Rows are points. Each table stands for the endless flat space through its points: a line for two points, a plane for three, and so on. Write the one point that lies in both, or say that there is none.

First:
|  15 |   9 |  -1 |  14 |
|  19 |  33 |  29 |  19 |
| -17 |   9 |  -9 |  26 |
Second (2 x 4):
| -21 |  -6 |  -2 |  37 |
| -12 |   1 |   0 |  31 |
They share: |  6 | 15 |  4 | 19 |

First, 3 rows:
|  11 |  34 |   6 |  25 |  15 |  -7 |  17 |   3 |  13 |
|  48 |   8 |  34 |   7 |  -3 |  11 | -12 |  -4 |  -1 |
|  27 |  20 |  13 |  22 |   3 |   2 |   9 |  -4 |   8 |
Second:
| 46 |  8 | 21 |  2 | 21 | -6 |  8 |  9 | 10 |
| 39 | 15 | 24 |  6 | 15 | -2 |  2 |  6 |  7 |
They share: | 32 | 22 | 27 | 10 |  9 |  2 | -4 |  3 |  4 |

First (5 x 12):
|  22 |   7 |  28 |  47 |  19 |   7 | -16 |  23 |  31 |  -7 | -39 |  11 |
|  20 |  22 |  16 |  50 |  26 |  23 |  11 |   9 |  17 | -31 | -24 |   2 |
|  34 |  20 |  23 |  64 |  31 |   1 | -55 |  26 |  19 |  15 | -23 |  44 |
|  32 |  31 |   5 |  56 |  43 |  23 |  -1 |  14 |  18 | -16 | -22 |  10 |
|   8 |  19 |  33 |  78 |   9 |  19 |   1 |   2 |   4 | -46 | -30 |  20 |
Second (5 x 12):
|  10 | -31 |  20 |  -7 |  58 |   0 | -17 |  25 |  24 | -41 | -15 |  -9 |
|   7 |  -1 |  24 |  48 |  33 |  28 |  -8 |  13 |  27 | -30 | -24 | -24 |
|  -4 |  -9 |  -7 |  39 |  55 |   1 | -22 |  55 |  47 |   3 | -19 |   9 |
|  61 |  11 |  52 |  28 |   5 |  31 |  26 |  11 | -15 | -20 |  -2 |   7 |
|  21 |  73 |  -6 |  32 |  -3 |   8 |  -8 |  -7 |  25 |   0 |  -4 |  40 |
They share: |  22 |  18 |  18 |  32 |  22 |  17 |  -3 |  13 |  19 | -17 | -12 |   6 |

First, 5 rows:
| -35 | -53 |  80 |  26 | -34 | -43 |   6 | -28 |  51 |  28 | -46 | -19 |  28 |  13 |  -3 |  32 |   6 |  21 |  12 |  46 |
|  22 |  34 |  -1 |  21 |  57 |  29 | -30 |  -4 |   9 |  30 |  41 |  36 |   8 |  23 |  46 | -20 |  49 | -34 |  45 |  19 |
|  -8 |  11 |  40 |  28 |  42 |  11 | -49 | -36 |  51 |  28 |  15 |   0 |  48 |  24 |  14 | -16 |  37 | -54 |  42 |  39 |
| -37 | -39 |  67 |  39 | -21 | -28 |  -5 | -20 |  55 |  34 | -37 |  -4 |  16 |  18 |   0 |  32 |   8 |  13 |  20 |  40 |
| -13 |  17 |   7 |  51 |  33 |  20 | -33 |  -2 |  35 |  46 |   9 |  42 |  -8 |  30 |  28 |  14 |  26 | -15 |  42 |  24 |
Second:
| -29 |   1 |  40 |  41 |  16 |  -4 | -29 | -28 |  24 |  21 |   8 |  35 |   4 |   6 |   9 |  -6 |  38 | -20 |  12 |  48 |
|  -2 |  -2 |  28 |  23 |  31 |  -4 | -20 | -16 |  36 |  27 |  -4 |  14 |  19 |  18 |  30 |   6 |  23 | -14 |  39 |  24 |
They share: no point

First, 3 rows:
|  13 | -14 |   2 | -21 |  20 |   9 |  17 |   3 | -38 |   4 | -39 |  31 |  27 | -33 |  -9 |   7 |  -7 | -52 | -14 |   2 |  26 |  37 | -12 |  28 |
|  15 | -24 |   4 | -21 |  10 | -13 |  19 |  15 |  -8 | -26 | -27 |  15 | -19 |  -5 | -15 |   9 |  23 | -14 |  -4 | -38 |  20 |  11 | -26 |  30 |
|  11 | -23 |   2 | -25 |  11 | -10 |  14 |  14 | -15 | -20 | -31 |  17 | -11 | -11 | -10 |   7 |  15 | -22 | -10 | -32 |  19 |  19 | -25 |  29 |
Second (3 x 24):
|  10 | -12 | -15 | -27 |   6 | -25 |  13 |  10 | -14 | -13 | -61 |   9 |  -4 | -17 |  11 |  30 | -12 | -29 | -17 | -16 |  42 |   6 | -16 |  48 |
|   6 |  -8 | -25 | -32 |   2 | -35 |   8 |  10 | -13 | -11 | -77 |   3 |  -4 | -19 |  25 |  40 | -26 | -31 | -24 | -12 |  51 |   1 | -14 |  57 |
|   6 | -26 |   9 | -18 |  24 |  -3 |  32 |   8 |  -5 | -31 | -29 |  15 |   0 |   1 | -15 |   8 |  16 | -37 | -12 | -12 |  15 |   7 | -16 |  37 |
They share: |  18 | -20 |   5 | -17 |  14 |  -5 |  23 |  10 | -16 | -17 | -29 |  21 |  -4 | -13 | -17 |  10 |  16 | -25 |  -3 | -24 |  24 |  16 | -20 |  30 |

First:
|  13 | -49 |  14 | -19 |  -1 |   4 |  21 |  20 | -43 | -14 | -47 | -36 |   4 | -19 |   6 |  -8 |  12 | -38 |  25 |  10 |   3 |   2 |   7 |  46 |
| -32 | -18 |   0 | -10 |   2 |  42 |  68 | -18 | -54 | -20 | -42 | -20 |  47 | -30 | -42 | -27 | -15 |  -7 |   5 |  51 |   5 | -33 |  35 |  29 |
| -43 |  12 | -27 | -36 |  60 |  53 |  33 | -11 | -20 | -64 |   2 | -32 |  27 | -47 | -12 |  16 |  29 | -51 |  68 |  15 |  59 |  36 |  -4 | -11 |
|   3 | -20 | -49 | -68 |  28 |  27 |  31 | -45 | -28 | -32 | -42 | -40 |  23 |  -5 | -32 |  18 |  17 | -47 |  10 |  43 |  15 |  26 | -34 |   9 |
|  21 | -53 |  47 |   1 | -26 | -18 |  13 |  33 | -25 |  22 | -12 |  11 |  -4 |   4 |   4 |   9 |  14 |  -2 | -14 |  40 | -27 |   5 |  35 |  75 |
Second:
| -25 |  18 | -13 |  -6 |  56 | -11 |  27 |  29 | -42 | -34 |  -7 |  12 |  60 | -27 |  -3 |  29 |   3 | -26 |   7 |   5 |  32 |  54 | -10 |  18 |
|   1 |   9 | -22 |   1 |   8 | -20 |   7 |  18 |   4 |   7 |  22 |  22 |  44 | -30 |  14 |   0 |  49 | -16 |  28 |  33 |  52 |  21 |   6 |  46 |
|  -3 | -17 |  -5 | -41 |  24 |   1 |  41 |  49 | -21 | -28 | -16 |  -5 |  19 |   3 | -23 |  22 |  23 | -25 |  -7 |   6 |  23 |  25 | -23 |  28 |
| -11 |  23 | -24 |  15 |  24 | -22 |  -1 |   4 |  -8 |   1 |  24 |  26 |  60 | -44 |  24 |   6 |  37 | -20 |  38 |  33 |  52 |  35 |  14 |  38 |
They share: no point

First:
| -16 |  17 | -24 |  -1 |  34 |   6 |  -4 |   1 | -14 |  31 | -31 |  34 | -11 | -52 |  48 | -32 | -24 |  14 | -19 | -36 | -12 |  31 |  28 | -12 |
|  23 |  28 | -14 | -30 |  26 | -35 |  16 |   4 | -17 |  31 |  16 |  -9 | -33 | -16 |  38 | -17 | -21 |  20 | -33 | -31 |   5 | -19 |  16 |  -2 |
|  -8 |  17 | -13 |  -7 |  22 | -40 |   3 |  54 |   8 |  54 | -36 |  22 | -63 | -26 |  23 | -68 | -31 | -23 | -21 | -41 |  10 |   7 |  60 | -19 |
|  34 |  45 | -37 | -12 |  37 | -20 |  50 | -17 | -27 |  27 |  11 |   7 | -29 | -45 |  67 | -42 |  -1 |  22 | -32 | -49 |  -4 |   3 |   8 |  14 |
|  18 |  41 |  19 | -36 |   4 |  -5 |   1 |  -2 | -57 |   7 | -12 |  15 |  -3 | -42 |   7 | -39 | -10 | -25 |  11 | -47 |  -5 |  31 |  44 | -25 |
Second, 6 rows:
|  -7 |  34 | -24 | -28 |  45 |  41 |  29 | -34 | -28 |  39 | -15 | -19 |  20 |  -6 |  14 |   3 |  29 |  78 | -12 | -21 |  -3 |  26 |  19 |   2 |
|   6 |  33 | -24 |  -4 |  47 | -46 | -11 |  24 |  45 |  30 |   5 |  21 | -46 | -51 |  12 | -17 |   0 |  16 | -26 | -17 |  13 |  42 |  42 |   0 |
| -10 |  55 | -11 | -30 |  35 | -17 |  36 |  -9 | -27 |  78 |  -3 | -12 | -31 | -11 |  17 |  -5 |  -6 |  51 |   6 | -20 | -37 |  33 |   2 | -11 |
| -12 |  34 | -12 | -36 |  31 |  14 |  20 | -11 | -45 |  55 | -32 | -29 | -13 |   5 |   5 | -13 |   0 |  45 | -10 | -28 | -17 |  11 |  14 | -20 |
|  -9 |  -8 |  -4 |  -6 |  13 | -31 |  -9 |  50 |  56 | -21 |  31 |  25 |  -8 | -74 |  32 | -11 |   3 |  16 | -38 |  -9 |  49 |  14 |  65 |  12 |
|   1 |  -8 |   7 | -16 |   3 | -72 | -32 |  65 |  30 |   8 |   6 |  27 | -60 | -55 |  27 | -40 | -45 | -41 | -33 | -32 |  30 |  -2 |  47 | -21 |
They share: no point

First (3 x 24):
|  -4 | -23 |   5 | -40 |  10 |   5 | -16 | -37 | -21 | -23 |  -7 |   7 |  -6 |  -1 | -29 | -28 |  -2 |  12 | -49 |  27 | -28 |  16 |   5 | -43 |
| -18 |   5 |  -1 | -24 |  -2 |  29 |  10 | -43 | -17 | -29 | -21 |  15 | -20 |  13 | -37 | -30 | -16 |   2 | -17 |  21 |  16 | -20 |  11 | -35 |
| -22 |   9 |  -4 | -24 |  -5 |  35 |  12 | -48 | -19 | -32 | -23 |  13 | -22 |  17 | -42 | -30 | -23 |  -4 | -11 |  18 |  24 | -27 |  16 | -36 |
Second, 6 rows:
| -11 |  12 |  10 | -45 |  12 |  31 |  21 | -29 | -42 | -38 |  -7 |  26 | -43 |   8 |  -3 | -35 |   1 |  28 |  11 |  53 |   1 |  -5 | -21 | -52 |
|  26 |   1 |  27 |  -4 |  24 |  73 |  17 |  10 | -47 |  -5 |   5 |  25 | -32 |  29 |  26 | -62 |  42 |  -2 |  48 |  50 |  10 |   3 | -27 | -63 |
| -33 | -22 |  59 |   9 | -44 |  25 |  24 | -34 | -27 |  -6 | -27 |  -2 | -41 | -17 | -17 | -20 |  10 |  24 | -33 |  71 |  26 | -80 | -18 |  12 |
| -23 |  17 | -20 | -14 | -18 |  -2 |   4 | -44 |  31 | -35 | -59 |  30 |  -3 | -10 | -60 | -35 | -40 |  11 | -58 | -17 |  11 | -35 |  16 |  -2 |
|  43 |   9 |  10 |  12 |  33 |  73 |   6 |  16 | -26 |   7 |   4 |  21 | -13 |  41 |  16 | -74 |  45 | -25 |  43 |  23 |   9 |  18 |  -8 | -66 |
| -20 | -18 |  21 |   4 |   9 |  56 |  43 |  -8 |  -6 | -19 | -31 |  75 | -12 |  15 | -11 | -16 |  16 |  36 |  -3 |  24 |  47 | -20 | -23 | -23 |
They share: | -13 |   7 |   5 | -16 |   1 |  23 |  17 | -31 |  -9 | -23 | -22 |  25 | -21 |   8 | -26 | -31 |  -2 |  15 | -19 |  27 |  14 | -17 |  -1 | -28 |

First:
| -33 |  -6 | -27 |  45 | -15 | -45 |  12 |  -2 |   9 |  23 | -22 |  -7 |   7 |  21 |  -9 |  21 | -32 |  -7 |  -1 |  20 |  -5 | -16 |   7 |  32 |
| -39 |   0 | -30 |  51 | -23 | -51 |  10 |   2 |  10 |  23 | -26 |  -9 |   9 |  19 |  -8 |  15 | -36 |  -1 |  -7 |  14 |  -2 | -19 |   0 |  32 |
Second, 6 rows:
| -71 |  -7 | -26 |  77 |  33 | -55 |  63 |  -7 |  -2 |   8 |  15 | -34 | -11 |  49 |   8 |  18 | -18 |  -7 |   4 |   3 | -21 |  -6 |  15 |  63 |
|  13 |  -9 |   1 |  19 | -28 |  -3 |  19 | -28 |   8 |  52 | -20 | -12 |  -6 |  13 |   3 |  11 | -60 | -58 |  53 |  46 |   0 | -15 |  26 |  28 |
| -29 |   5 | -19 |  63 |  64 | -23 |  19 |  10 |   0 |  18 |  18 |  44 |  72 |  61 | -39 |  51 |  -8 |  52 |  -9 |  42 |  28 | -35 | -24 |  16 |
| -11 | -12 | -58 |  17 |  13 | -54 |  -6 |  32 |  37 |   9 | -12 |  26 |  26 | -17 | -30 |  69 | -21 |  15 |   0 |  17 | -31 | -16 |  40 |  32 |
|   0 |  24 | -16 |  35 |  16 | -19 |  40 |  22 |  26 |  35 |  30 |   5 |  28 | -17 | -10 |  40 | -68 | -25 |  68 |  -3 | -38 |  -7 |  26 |  76 |
| -53 | -27 | -56 |  37 |  14 | -75 |  16 |  17 |  20 |  -8 | -11 |  -9 |  -9 |   7 | -15 |  56 |   0 |   2 | -19 |   1 | -48 |   3 |  41 |  52 |
They share: | -21 | -18 | -21 |  33 |   1 | -33 |  16 | -10 |   7 |  23 | -14 |  -3 |   3 |  25 | -11 |  33 | -24 | -19 |  11 |  32 | -11 | -10 |  21 |  32 |

First, 4 rows:
| -36 | -22 | -25 |  31 |  22 |  -1 | -28 |  -4 | -18 | -41 | -28 | -19 |  18 |  11 |  22 |   3 |  -9 |  -4 |  10 | -25 |  14 | -15 |  -2 |   2 |
| -54 | -38 | -37 |  21 |  32 | -22 | -37 |  -2 | -16 | -33 | -32 | -41 |  30 |  15 |  14 |  -1 | -16 | -15 |  21 | -20 |  17 | -31 |   4 | -18 |
|   0 |   3 |  -9 |  10 |  23 |  59 | -21 |  -6 |  17 | -33 |  -3 |  17 |  -4 |  -5 |  38 |  -1 |   1 |  27 | -10 | -20 |  -7 |   8 |  -7 |  64 |
| -18 | -39 | -41 |   0 |  31 |  44 | -32 | -12 |  21 | -23 |   3 | -29 |   4 | -11 |  52 |  21 |  -2 |   8 |  -7 | -43 |   2 | -18 |  21 |  40 |
Second (2 x 24):
| -27 |  -3 | -54 | -11 |  29 |  -1 | -48 | -15 |  32 | -39 |   6 |   2 |  32 |   7 |  29 |  20 |   1 |  -3 |   5 | -38 |   2 | -28 |  26 |  25 |
| -28 | -12 | -47 |  -5 |  30 |   6 | -43 | -12 |  24 | -35 |   0 |  -7 |  26 |   5 |  30 |  15 |  -2 |  -1 |   5 | -34 |   3 | -25 |  20 |  24 |
They share: | -30 | -30 | -33 |   7 |  32 |  20 | -33 |  -6 |   8 | -27 | -12 | -25 |  14 |   1 |  32 |   5 |  -8 |   3 |   5 | -26 |   5 | -19 |   8 |  22 |

First (4 x 24):
| -29 |  26 |  27 |   7 | -24 |  49 |  -1 |  30 |   0 |  18 | -76 | -35 | -36 | -39 | -73 |  -2 | -22 |  43 |  -7 |   5 |  36 |  32 |  -2 | -34 |
|  29 |  12 | -19 |   9 | -38 |  31 |   5 |   6 |   2 |  22 |  -6 | -51 |   2 | -27 |   1 |  36 | -12 |  17 | -29 | -41 | -12 | -20 |  38 | -54 |
|  37 |  49 |  -7 |  25 | -34 |   5 |  10 |  41 |  14 |  -5 |   3 | -24 | -16 |   0 |  19 |  25 | -30 |   1 | -15 | -27 |   8 |  -2 |  25 | -10 |
| -10 |   0 |  10 |  -8 | -27 |  50 |   9 |   3 |  -5 |  27 | -60 | -54 | -27 | -44 | -54 |  14 | -13 |  38 | -16 | -24 |  16 |  16 |   9 | -58 |
Second:
|  55 |  48 | -15 |  11 |   6 |  41 |  32 |   8 |  11 |  44 | -12 | -44 | -51 |  15 |  -3 |  48 | -31 | -12 | -23 | -25 |  13 |  12 |  53 | -41 |
|   3 | -12 |  43 |  -1 | -66 |  -2 |  45 |  36 |  11 |  19 |  42 |  19 | -61 | -42 | -47 |  18 | -75 | -28 | -46 | -11 |  50 |  34 | -18 | -66 |
|  35 |  76 |  10 |  10 |   5 |  65 |  11 |  14 |   6 |  23 | -30 | -83 | -32 |  41 |   3 |  -6 | -14 |  32 | -26 | -37 |   6 |  -3 |  50 |   2 |
|  -4 |  -2 |  27 |  17 | -17 |  -9 |   0 |  73 |  15 |  23 | -17 | -46 | -12 | -28 |  -3 | -25 | -20 |  21 | -24 |  11 |  26 |  24 |  32 |   6 |
| -17 |   3 |  -7 | -37 | -85 |  22 |  20 |  54 |  31 | -10 | -40 | -41 |  20 | -54 |  -2 |  16 | -85 |   7 |  21 | -33 | -18 |   3 | -67 | -20 |
|  21 |  42 |  24 |  39 | -14 |  14 |   5 |   9 | -13 |  29 |  42 | -26 | -46 | -13 | -48 |  -6 |  -8 |   1 | -68 | -41 |  40 | -13 |  28 | -45 |
|   4 |  -4 |  31 | -28 | -62 |  21 |  49 |  48 |  28 |  22 |   9 | -22 | -38 | -23 | -14 |  11 | -92 | -18 | -21 | -13 |  21 |  32 | -23 | -36 |
They share: |  14 |  33 |   4 |  13 | -30 |  23 |   9 |  30 |   7 |   6 | -27 | -33 | -24 | -17 | -15 |  17 | -25 |  17 | -13 | -21 |  16 |  10 |  15 | -25 |

First (4 x 24):
| -40 |  -8 |  12 |  28 |  -5 | -18 |   0 |  11 |  -6 |  63 |  34 |  -5 |   0 | -28 | -36 |   5 | -20 |  -2 |  40 | -32 |  -1 | -13 |  42 |  -1 |
| -45 | -38 |  34 | -14 | -35 |   2 |  32 |  45 |  24 |  37 |   1 |  -6 |  26 |  -2 | -18 |  39 | -36 |   9 |  11 |  -3 | -28 | -16 |  44 |   8 |
| -57 | -10 | -13 |  23 | -24 | -38 | -19 |  -1 | -19 |  42 |  44 |  37 | -32 | -37 | -10 |  23 | -33 | -14 |  18 | -48 |  18 |  15 |  42 |  16 |
| -23 | -34 |  42 | -22 | -27 |  18 |  52 |  57 |  32 |  37 | -13 | -36 |  54 |  -2 | -22 |  27 | -16 |  27 |  13 |  11 | -42 | -42 |  32 |  10 |
Second (6 x 24):
|  -19 |   -5 |    9 |  -18 |  -50 |   -2 |   -3 |   18 |    6 |   18 |   18 |   10 |   19 |  -17 |    4 |   36 |  -13 |   11 |   -3 |  -34 |  -32 |    2 |   44 |   16 |
|  -18 |  -24 |   14 |  -15 |  -31 |  -11 |   27 |   36 |   34 |    4 |    0 |  -11 |   33 |  -11 |  -26 |   26 |    0 |   29 |   17 |  -36 |  -16 |  -42 |   24 |  -20 |
|   35 |  -19 |   67 |    2 | -106 |    2 |  -37 |  -28 |  -28 |   34 |   14 |   20 |   47 |  -39 |   36 |   82 |   -9 |    9 |   27 |  -14 |    2 |   -8 |   14 |  -12 |
|  -38 |   -7 |   19 |  -16 |    8 |    5 |   34 |   29 |   -4 |   18 |   -2 |  -13 |    6 |    0 |    2 |   25 |  -14 |  -11 |   27 |  -41 |    4 |  -32 |   57 |   21 |
|  -31 |   30 |  -16 |  -39 |   -7 |   20 |   16 |   39 |   46 |  -28 |  -12 |    8 |    6 |   26 |  -24 |   15 |    7 |    9 |    5 |  -89 |  -30 |  -10 |   77 |  -13 |
|   24 |   -7 |   29 |  -31 |  -65 |   12 |    7 |   12 |  -13 |   16 |  -30 |   21 |   38 |   -9 |   46 |   44 |   29 |    0 |   56 |  -17 |   13 |    3 |   28 |  -21 |
They share: no point
